Each point is reached from the start by the listed moves, each made 0, 1 or 2 times, or once backwards (-1), plus a little noise. Say if it took an odd or an even number of moves. Then give how often each move was made.
In the rows, zero is written as 128.

Moves:
(1): [149, 98, 155]
(2): [158, 151, 134]
Start: [124, 114, 122]
Points:
[174, 108, 156] => even (1, 1)
[161, 191, 106] => odd (-1, 2)
[202, 131, 159] => odd (1, 2)

Moves:
(1): [149, 133, 114, 150, 131, 105, 133, 126]
(2): [129, 160, 113, 107, 104, 108, 142, 149]
(3): [131, 125, 154, 143, 145, 122, 134, 152]
(4): [113, 139, 121, 148, 131, 124, 137, 128]
(5): [125, 143, 109, 127, 157, 129, 122, 133]
(6): [137, 147, 129, 131, 123, 152, 119, 130]
(7): [141, 136, 145, 123, 125, 123, 159, 104]
(8): [142, 108, 119, 129, 145, 147, 151, 151]
Start: [115, 129, 112, 142, 129, 155, 124, 115]
Points:
[170, 145, 19, 203, 147, 201, 135, 161] => odd (2, 0, -1, 1, 0, 2, -1, 2)
[66, 229, 99, 90, 49, 84, 207, 63] => even (-1, 2, -1, 2, 0, -1, 2, -1)
[134, 239, 56, 82, 85, 141, 162, 115] => even (0, 2, -1, 0, 1, 1, 1, 0)

Moves:
(1): [151, 133, 139, 125, 106, 131, 121, 129, 120, 122, 142, 119, 128, 126, 116, 135, 135, 115, 125, 135, 125]
(2): [125, 169, 139, 137, 122, 114, 120, 142, 149, 119, 130, 150, 142, 120, 123, 123, 128, 125, 144, 136, 132]
(3): [107, 128, 141, 127, 126, 133, 123, 118, 124, 126, 120, 133, 121, 137, 130, 124, 124, 136, 138, 126, 116]
(4): [125, 139, 121, 149, 122, 133, 142, 116, 132, 143, 124, 129, 124, 128, 135, 143, 124, 121, 134, 132, 126]
(5): [139, 126, 140, 138, 141, 131, 117, 118, 135, 129, 132, 129, 124, 140, 122, 123, 131, 120, 125, 121, 129]
(6): [126, 136, 125, 141, 124, 162, 117, 139, 125, 142, 122, 124, 130, 132, 122, 114, 122, 132, 124, 123, 132]
(7): [129, 131, 135, 123, 131, 138, 152, 129, 132, 127, 126, 126, 139, 125, 130, 115, 133, 124, 129, 136, 125]
(8): [128, 128, 138, 152, 120, 122, 130, 156, 139, 130, 117, 120, 129, 133, 132, 124, 124, 136, 126, 120, 139]
(9): [130, 109, 133, 114, 124, 145, 134, 124, 158, 130, 120, 148, 128, 133, 115, 124, 95, 125, 128, 117, 127]
(10): [144, 126, 129, 109, 118, 113, 132, 130, 130, 171, 131, 122, 122, 135, 134, 108, 116, 119, 121, 134, 128]
(11): [122, 107, 134, 131, 127, 134, 127, 131, 120, 134, 153, 139, 137, 125, 128, 122, 126, 138, 134, 132, 127]
(12): [136, 126, 116, 143, 131, 126, 143, 127, 112, 126, 121, 144, 106, 128, 132, 132, 136, 122, 133, 114, 124]
(13): [123, 135, 129, 148, 109, 114, 107, 105, 123, 123, 125, 140, 166, 147, 141, 108, 122, 132, 125, 113, 114]
(14): [119, 143, 116, 127, 119, 136, 137, 121, 122, 120, 137, 139, 116, 156, 131, 135, 105, 130, 130, 140, 136]
(15): [130, 131, 127, 129, 128, 144, 123, 113, 123, 109, 136, 114, 112, 110, 156, 129, 130, 127, 121, 122, 127]
(16): [134, 126, 137, 111, 136, 138, 126, 143, 131, 134, 122, 143, 124, 144, 140, 157, 136, 135, 139, 121, 133]
(17): [119, 133, 126, 131, 120, 132, 122, 131, 146, 124, 143, 131, 124, 140, 129, 125, 160, 120, 120, 126, 116]
(18): [140, 156, 119, 128, 130, 113, 130, 120, 142, 122, 112, 115, 117, 130, 128, 129, 135, 171, 133, 128, 113]
Start: [138, 134, 115, 124, 130, 122, 125, 109, 109, 117, 138, 133, 97, 127, 115, 154, 110, 154, 119, 155, 124]
Points:
[62, 186, 146, 210, 127, 247, 127, 153, 110, 143, 132, 162, 50, 249, 202, 164, 113, 207, 152, 141, 146] => even (-1, 0, 2, 1, 1, 2, 1, 2, -1, 0, 1, 0, 0, 2, 1, 2, 1, 0)
[185, 248, 125, 117, 50, 67, 10, 69, 150, 59, 168, 166, 144, 195, 116, 148, 200, 214, 123, 134, 39] => odd (2, 1, 0, -1, 0, 0, -1, -1, 0, 0, 0, 0, 2, 0, 0, 1, 2, 2)
[179, 180, 105, 98, 59, 164, 154, 174, 187, 155, 146, 139, 78, 192, 116, 146, 122, 172, 99, 164, 119] => odd (1, 0, -1, 0, -1, 1, 1, 1, 1, 1, 0, 0, 0, 1, 0, 1, 2, 1)
